Each row of a before or after table is a point. The points were changed in one or more steps. Then noise was added and the rows were shuffled. The steps act on columns, c1 being the first. What was done? A step turns or swaps two columns, mirrors them in a line or flattens them onto one, adds a multiple of one to another, or multiplies or shifts one. Angles are multiples of 10 degrees, from the lower column toward the higher: turns from -170 to 170, lines from 10 to 170 but not 90. Use the fewest steps. Two steps may share a column if one is a turn and the other turns, adds or multiplies; they go together, in the order done. Otherwise the lowest column goes first.

Before, 8 rows:
0.02 -0.28 -0.41

0.40 -0.23 -0.03

0.50 0.58 -0.38

-0.01 -0.16 -0.31

-1.11 0.72 0.00

-0.25 -0.22 0.43

-0.06 0.01 0.64

-0.23 0.38 0.20
After, 8 rows:
-0.02 -0.15 -0.30

-0.38 -0.21 0.44

0.78 0.57 -0.37

-0.09 0.02 0.64

0.03 -0.27 -0.39

-1.78 0.72 0.00

-0.37 0.36 0.22

0.63 -0.27 -0.02
Steps: multiply c1 by 1.6

Before, 13 rows:
0.10 -0.08 -0.69 -0.07 -0.57 0.42

0.10 -0.21 -0.19 -0.30 0.04 -0.15

0.08 -0.37 -0.64 -0.44 0.06 -0.83

0.11 -0.37 -0.08 0.37 -0.54 0.39

0.33 -0.46 -0.61 0.80 -0.07 0.24

-0.73 -0.39 -0.68 0.55 -0.22 -0.37

0.21 -0.38 -0.72 0.64 -0.12 0.44

0.30 1.00 -0.49 0.55 -0.17 0.39

0.31 -0.36 -0.26 0.30 -0.42 0.41

-0.02 -0.29 1.18 0.43 -0.66 0.21

0.35 0.11 -0.62 0.72 0.48 -0.15

0.17 -0.20 -0.37 0.39 -0.52 0.28

-0.77 0.60 -0.73 0.36 0.56 0.40
After:
0.51 0.63 -0.77 0.35 0.79 0.38

0.12 -0.03 -0.68 -0.07 -0.57 0.43

-0.31 -0.45 -0.60 0.81 -0.14 0.25

-0.10 -0.23 -0.18 -0.34 0.01 -0.17

-0.16 -0.33 -0.25 0.29 -0.50 0.42

0.74 -0.43 -0.70 0.55 0.06 -0.38

0.26 -0.29 1.18 0.45 -0.62 0.20

-0.12 -0.37 -0.60 -0.43 0.03 -0.82

0.03 -0.20 -0.38 0.39 -0.53 0.29

-0.22 1.03 -0.49 0.52 -0.23 0.40

-0.16 -0.37 -0.72 0.66 -0.15 0.52

0.06 -0.35 -0.09 0.35 -0.55 0.38

-0.49 0.15 -0.63 0.72 0.33 -0.13
Steps: mirror c1 and c5 in the line at 100 degrees

Before (14 x 9):
0.23 0.20 0.06 0.61 0.12 0.15 -0.33 0.06 1.09

0.33 0.19 -0.72 -0.91 -0.71 0.46 0.02 0.01 0.89

0.14 0.27 -0.47 0.24 0.16 -0.01 0.41 -0.11 0.31

-0.57 0.01 -0.21 -0.70 0.17 0.47 -0.34 0.05 -0.05

0.04 0.11 -1.09 -0.40 0.16 0.49 -0.12 0.03 -0.13

0.17 0.11 0.07 -0.84 -0.55 0.43 0.00 0.17 0.25

0.17 -0.20 -0.19 -0.99 -0.03 -0.13 0.56 0.08 0.72

0.14 -0.78 -0.69 -0.86 0.07 0.36 -0.31 -1.30 0.21

0.46 -0.22 -0.41 0.91 -0.22 -0.12 1.07 -0.42 0.43

-0.16 0.30 0.13 -0.63 -0.70 -0.21 -0.10 -0.39 -0.02

0.34 0.06 -0.69 -0.31 -0.08 0.30 0.06 -1.35 -0.02

0.18 -0.08 -0.16 -0.96 -0.31 0.54 -0.43 -0.15 -0.20

0.24 -0.02 0.08 -0.85 -0.09 -1.07 -0.28 0.17 0.17

-0.44 -0.10 -0.29 -0.09 -0.42 0.37 -0.39 0.01 0.06
After (14 x 9):
-0.14 -0.30 0.11 -0.63 -0.69 -0.19 -0.10 -0.37 -0.02

0.35 -0.05 -0.68 -0.33 -0.09 0.30 0.06 -1.37 -0.01

0.19 0.09 -0.15 -0.99 -0.33 0.61 -0.43 -0.18 -0.20

0.46 0.23 -0.43 0.90 -0.21 -0.24 1.07 -0.42 0.41

0.17 0.22 -0.17 -0.98 -0.07 -0.34 0.55 0.07 0.72

-0.44 0.10 -0.29 -0.05 -0.40 0.34 -0.40 0.01 0.02

0.34 -0.21 -0.75 -0.90 -0.72 0.20 0.05 0.02 0.87

0.17 -0.12 0.07 -0.84 -0.56 0.32 0.01 0.16 0.23

0.27 0.01 0.06 -0.83 -0.08 -1.09 -0.28 0.18 0.17

0.11 0.77 -0.68 -0.85 0.08 0.29 -0.32 -1.29 0.22

-0.58 -0.01 -0.20 -0.70 0.15 0.48 -0.33 0.08 -0.02

0.14 -0.27 -0.46 0.26 0.15 -0.11 0.40 -0.10 0.29

0.20 -0.19 0.07 0.62 0.12 -0.18 -0.32 0.07 1.10

0.06 -0.12 -1.09 -0.43 0.17 0.51 -0.16 0.03 -0.11
Steps: multiply c2 by -1; add -0.3 times c9 to c6

Before:
-0.73 -0.32 -0.89 -0.33 0.12 0.08 0.27 0.50 0.45 -0.66 -0.24 -0.28

-0.31 0.01 -0.32 0.69 -0.38 -1.02 -0.37 0.08 -0.26 0.27 0.19 0.60

-0.41 0.26 -0.35 0.53 -0.03 0.39 -0.17 0.16 -0.41 0.51 -0.25 0.04

-0.93 0.75 0.08 0.50 0.46 -0.71 0.10 -0.71 -1.00 0.07 0.02 0.21

0.37 -0.54 -0.40 0.11 -0.06 0.03 -0.25 -0.56 0.41 -0.20 -0.89 -0.56

-0.11 0.80 -0.30 0.21 0.28 -0.35 -0.40 -0.23 -1.14 0.19 -0.65 -0.13

0.45 -0.01 -0.68 0.24 -0.44 -0.12 -0.08 -0.49 -0.28 -0.42 -0.17 0.33

-0.05 -0.10 0.01 0.09 -0.48 -0.37 -0.25 -0.08 -0.11 -0.73 -0.58 0.32

-0.23 -0.42 -0.57 -0.04 -0.17 -0.61 0.60 -0.46 -0.24 -0.22 -0.59 0.59

0.52 0.87 -0.13 0.29 0.02 -0.40 0.20 -0.30 -0.17 -0.75 -1.09 -0.03

-0.15 -0.65 0.02 -0.21 0.27 -0.21 -0.56 -0.30 0.36 0.78 0.41 0.33

-0.07 -0.59 -0.66 0.49 0.12 -0.07 -0.73 -0.22 0.08 0.29 -0.03 0.86
After:
0.51 -0.40 0.23 1.09 0.01 0.84 0.21 -0.31 0.05 -0.76 0.32 -0.03

-0.05 -0.38 0.03 0.61 -0.46 -0.12 -0.26 -0.06 0.11 -0.71 0.10 0.32

0.36 0.04 0.04 0.89 -0.08 -0.55 -0.27 -0.56 -0.52 -0.18 0.10 -0.57

-0.73 0.09 0.39 0.24 0.15 -0.32 0.28 0.52 -0.93 -0.65 -0.34 -0.27

-0.39 0.39 0.55 0.25 -0.01 0.26 -0.17 0.14 0.08 0.49 0.54 0.05

-0.24 -0.64 0.59 0.59 -0.16 -0.41 0.63 -0.47 -0.15 -0.22 -0.03 0.57

-0.08 -0.34 0.98 0.65 0.30 0.77 -0.40 -0.23 0.69 0.18 0.22 -0.13

-0.07 -0.06 0.46 0.03 0.11 -0.59 -0.73 -0.24 -0.49 0.31 0.50 0.86

-0.33 -1.02 0.43 -0.21 -0.35 0.00 -0.38 0.07 -0.02 0.28 0.68 0.58

-0.95 -0.69 0.57 0.00 0.43 0.73 0.09 -0.73 0.82 0.07 0.49 0.19

-0.14 -0.19 -0.25 -0.42 0.28 -0.63 -0.56 -0.27 -0.28 0.78 -0.21 0.35

0.43 -0.14 0.66 0.19 -0.47 0.04 -0.08 -0.46 -0.24 -0.43 0.25 0.31
Steps: swap c2 and c6; turn c3 and c9 by 140 degrees; turn c4 and c11 by 90 degrees

Before, 13 rows:
-0.33 0.21 0.04 0.63 -0.36 -0.09 0.68 -0.60 0.34 -0.57 0.53 -0.48 0.79
 -0.14 -0.61 -0.38 0.92 0.27

-0.25 0.00 1.18 0.30 -0.21 -0.40 0.76 -0.10 -0.05 -0.06 0.35 -0.21 0.87
 -0.01 0.81 0.14 0.65 -0.27

-0.11 0.05 0.18 0.33 -0.46 0.40 0.99 -0.17 -0.36 -0.24 0.43 0.33 0.53
 -0.19 -0.31 0.13 0.05 0.08

-0.19 -0.27 -0.21 0.63 0.44 -0.29 0.42 0.27 -0.08 0.06 0.22 -1.46 -0.52
 0.42 0.04 0.34 -0.10 -0.46

0.48 -0.57 0.43 0.32 0.37 -0.12 0.76 -0.21 0.21 -0.05 0.67 0.09 0.73
 -0.03 -0.14 -0.05 0.26 0.14

-0.10 -0.22 0.36 0.21 -0.32 0.31 0.48 0.29 -0.22 -0.29 0.76 -0.37 0.61
 -0.21 -0.16 -0.63 0.65 0.30

0.47 -0.62 0.79 -0.10 -0.53 0.56 -0.55 -0.15 0.39 0.09 0.10 -0.40 -0.18
 -0.15 -0.25 0.56 0.05 0.49

-0.51 -0.96 0.06 0.36 -0.55 0.37 -0.41 0.09 0.63 0.03 0.66 0.16 -0.48
 0.03 0.02 0.55 -0.07 0.86

0.54 -0.76 -0.09 0.20 -0.30 0.55 -1.06 -0.45 0.11 0.17 -0.21 0.03 -0.45
 0.49 0.00 -0.01 0.16 0.97

0.76 -0.25 0.16 0.42 -0.11 0.77 -1.00 0.06 0.59 0.75 0.58 0.26 -0.40
 0.42 0.13 0.61 0.24 0.60

-0.50 0.15 -0.15 -0.06 0.41 -0.32 0.09 -0.54 -0.09 -0.04 0.45 -1.02
 -0.85 -0.19 -0.33 -0.40 0.40 -0.06

0.33 0.31 0.36 0.61 -0.07 -0.10 0.74 -0.15 0.45 -0.11 0.19 -0.37 0.25
 -0.38 0.17 -0.70 0.25 0.37

-0.28 0.11 0.65 0.05 -0.01 0.35 0.41 -0.45 -0.15 -0.44 0.66 -0.58 0.91
 0.07 0.02 -0.06 -0.30 0.49
After, 13 rows:
0.78 -0.82 0.15 0.42 -0.10 0.03 -1.01 0.29 0.63 0.77 0.58 0.10 -0.39
 0.36 0.22 0.56 0.31 0.62

-0.14 -0.38 0.14 0.36 -0.40 0.18 0.99 0.38 -0.37 -0.25 0.52 -0.09 0.45
 -0.20 -0.27 0.20 0.02 0.15

-0.22 0.18 -0.24 0.61 0.26 -0.31 0.40 -1.48 -0.12 0.07 0.21 -0.08 -0.55
 0.50 -0.03 0.30 -0.10 -0.38

-0.13 -0.37 0.34 0.25 -0.44 -0.05 0.49 -0.42 -0.18 -0.27 0.81 0.21 0.59
 -0.15 0.30 -0.59 0.68 0.34

-0.54 0.32 -0.16 -0.07 0.44 -0.02 0.10 -0.98 -0.09 -0.07 0.54 -0.74
 -0.85 -0.18 -0.07 -0.45 0.41 -0.08

0.37 0.24 0.38 0.65 0.06 0.25 0.79 -0.31 0.43 -0.12 0.15 -0.19 0.29
 -0.39 0.40 -0.72 0.29 0.28

-0.25 -0.31 0.67 0.11 0.11 0.23 0.40 -0.47 -0.15 -0.43 0.68 -0.64 0.87
 0.15 -0.24 -0.11 -0.26 0.47

-0.26 0.43 1.24 0.35 -0.30 -0.16 0.68 -0.22 -0.01 -0.09 0.36 -0.12 0.85
 0.00 1.19 0.14 0.64 -0.25

-0.52 -0.71 0.01 0.34 -0.93 -0.75 -0.36 0.14 0.60 -0.03 0.66 0.05 -0.53
 0.05 -0.04 0.53 -0.09 0.81

-0.40 0.14 0.09 0.61 -0.41 0.18 0.67 -0.29 0.34 -0.54 0.55 -0.68 0.81
 -0.13 0.05 -0.39 0.89 0.33

0.55 -0.80 -0.12 0.18 -0.60 -0.51 -1.04 0.11 0.15 0.19 -0.19 -0.45 -0.46
 0.47 0.20 0.02 0.13 1.00

0.46 -0.66 0.85 -0.14 -0.80 -0.36 -0.51 -0.33 0.44 0.10 0.08 -0.17 -0.21
 -0.13 -0.22 0.63 -0.05 0.59

0.48 -0.03 0.42 0.28 0.07 -0.53 0.80 0.15 0.17 -0.11 0.63 -0.18 0.75
 -0.05 -0.05 -0.04 0.26 0.12
Steps: turn c2 and c6 by 70 degrees; add 0.5 times c6 to c5; mirror c8 and c12 in the line at 50 degrees; add 0.7 times c17 to c15

Before:
-0.19 -0.35 0.14 -0.47 -0.03 0.83 -0.03 0.47 -0.57 1.10 0.02 -0.06 0.21
 -0.89 -0.06 0.76 0.27 -0.84 -0.40 -0.16 -0.64 0.00 0.28 -0.09

-0.35 -0.02 -0.66 0.43 -0.27 -0.31 0.66 0.05 -0.04 0.65 0.01 -0.59 -0.39
 -0.57 0.08 0.23 -0.38 -0.17 -0.36 0.02 -0.11 -0.04 0.23 -0.02

0.10 0.70 0.17 0.28 -0.35 -0.21 -0.31 -0.33 0.19 -0.05 -0.49 -0.39 0.21
 -0.18 0.25 0.01 -0.51 0.94 0.01 0.31 0.12 0.13 0.26 -0.20

0.55 0.90 0.35 -0.82 -0.06 0.43 -0.42 -0.01 0.65 -0.23 0.75 0.27 0.59
 0.30 0.16 0.40 0.15 0.09 0.49 0.26 0.64 0.62 -0.10 0.69

0.26 0.31 0.41 -0.09 -0.64 -0.17 -0.25 -0.05 0.12 0.00 0.21 0.10 0.19
 0.40 0.22 0.05 -0.55 1.06 -0.55 0.17 0.63 0.33 -0.20 -0.05

-0.68 -0.23 0.21 -0.04 0.37 0.34 0.22 0.53 -0.29 0.47 -0.45 -0.47 -0.22
 -0.68 -0.02 -0.11 -0.30 -0.42 -0.57 -0.19 -0.06 -0.07 0.36 0.31

-0.84 -0.61 0.40 -0.52 -0.25 0.40 -0.48 0.48 -0.45 0.11 0.22 0.72 1.19
 0.24 -0.88 0.65 0.21 -0.24 0.02 -0.73 -0.62 -0.21 0.91 0.23

-0.16 0.10 -0.36 0.38 -0.50 -0.04 0.84 0.40 -0.23 0.49 -0.80 -0.40 -0.43
 -0.35 -0.38 -0.11 0.21 0.10 -0.28 0.22 -0.14 0.28 -0.18 -0.31

-0.57 -0.72 0.01 -0.80 0.11 0.69 -0.17 0.26 0.02 0.32 -0.07 0.07 0.01
 -0.22 -0.64 0.73 0.37 -0.18 -0.22 -0.69 -0.35 -0.23 0.76 -0.20

0.14 0.28 0.17 0.61 -0.71 0.01 -0.14 0.01 -0.01 -0.18 -0.11 -1.06 -0.53
 -0.08 -0.17 -0.27 -0.29 0.23 -0.52 0.20 0.01 -0.31 0.13 0.17

0.00 0.33 0.06 0.46 -0.81 -0.16 0.09 0.18 0.61 0.00 -0.12 -0.88 -0.20
 -0.68 0.25 -0.58 -0.20 0.17 -0.55 -0.20 0.15 0.50 0.25 -0.10

0.89 0.11 0.78 -0.44 0.08 -0.05 0.21 -0.16 0.55 0.16 0.44 -0.09 0.50
 0.15 0.32 0.33 0.54 0.10 0.54 -0.26 0.29 0.32 -0.19 0.53
After:
0.24 0.32 0.10 -0.50 0.66 0.04 0.01 0.01 -0.28 0.07 -0.11 -1.09 -0.53
 -0.05 -0.23 0.10 -0.34 0.21 -0.51 0.22 -0.05 -0.31 0.07 0.18

-0.41 -0.40 0.13 0.14 0.08 0.81 -0.45 0.45 0.73 0.32 -0.02 0.01 0.13
 -0.90 -0.05 0.20 0.34 -0.90 -0.38 -0.14 -0.63 -0.04 0.26 -0.08

1.13 0.96 0.34 1.02 0.09 0.45 -0.22 0.04 -0.19 0.04 0.73 0.32 0.52 0.24
 0.06 -0.07 0.18 0.11 0.50 0.37 0.74 0.64 -0.14 0.70

-1.71 -0.54 0.33 0.16 0.25 0.48 -0.41 0.54 0.62 0.24 0.18 0.76 1.30 0.07
 -0.86 -0.08 0.28 -0.33 -0.04 -0.77 -0.62 -0.23 1.02 0.24

-0.33 0.04 -0.33 -0.45 0.55 0.02 0.35 0.37 0.04 -0.29 -0.85 -0.35 -0.43
 -0.17 -0.34 0.07 0.22 0.15 -0.30 0.25 -0.13 0.28 -0.14 -0.26

-1.40 -0.14 0.19 -0.17 -0.40 0.33 0.01 0.55 0.30 0.05 -0.52 -0.42 -0.20
 -0.66 -0.01 0.17 -0.29 -0.37 -0.59 -0.15 -0.03 -0.05 0.41 0.41

-0.69 -0.01 -0.79 -0.33 0.21 -0.36 0.21 0.07 -0.20 -0.15 0.00 -0.56
 -0.41 -0.63 0.00 0.17 -0.42 -0.16 -0.34 0.04 -0.12 -0.09 0.20 0.05

1.82 0.04 0.78 0.71 -0.10 -0.08 0.09 -0.25 -0.30 -0.05 0.48 -0.13 0.51
 0.12 0.31 -0.05 0.47 0.06 0.45 -0.34 0.21 0.28 -0.21 0.53

-1.18 -0.85 0.05 0.78 -0.12 0.68 -0.26 0.23 0.33 0.17 -0.06 0.07 0.06
 -0.42 -0.55 0.20 0.36 -0.13 -0.31 -0.62 -0.34 -0.20 0.79 -0.15

0.52 0.38 0.44 0.13 0.72 -0.14 -0.20 -0.08 -0.08 0.14 0.23 0.11 0.26
 0.32 0.18 -0.04 -0.48 1.03 -0.52 0.14 0.63 0.27 -0.18 0.01

0.16 0.64 0.17 -0.09 0.33 -0.18 -0.22 -0.33 -0.37 0.07 -0.46 -0.41 0.16
 -0.19 0.26 0.03 -0.54 0.89 -0.01 0.38 0.13 0.13 0.33 -0.28

0.10 0.35 0.07 -0.08 0.83 -0.17 0.09 0.17 -0.74 -0.09 -0.14 -0.93 -0.22
 -0.43 0.32 0.06 -0.12 0.12 -0.50 -0.17 0.12 0.56 0.32 -0.06
Steps: multiply c1 by 2; turn c4 and c9 by -150 degrees; multiply c5 by -1; flatten c7 and c10 onto the line at 150 degrees; flatten c14 and c16 onto the line at 170 degrees
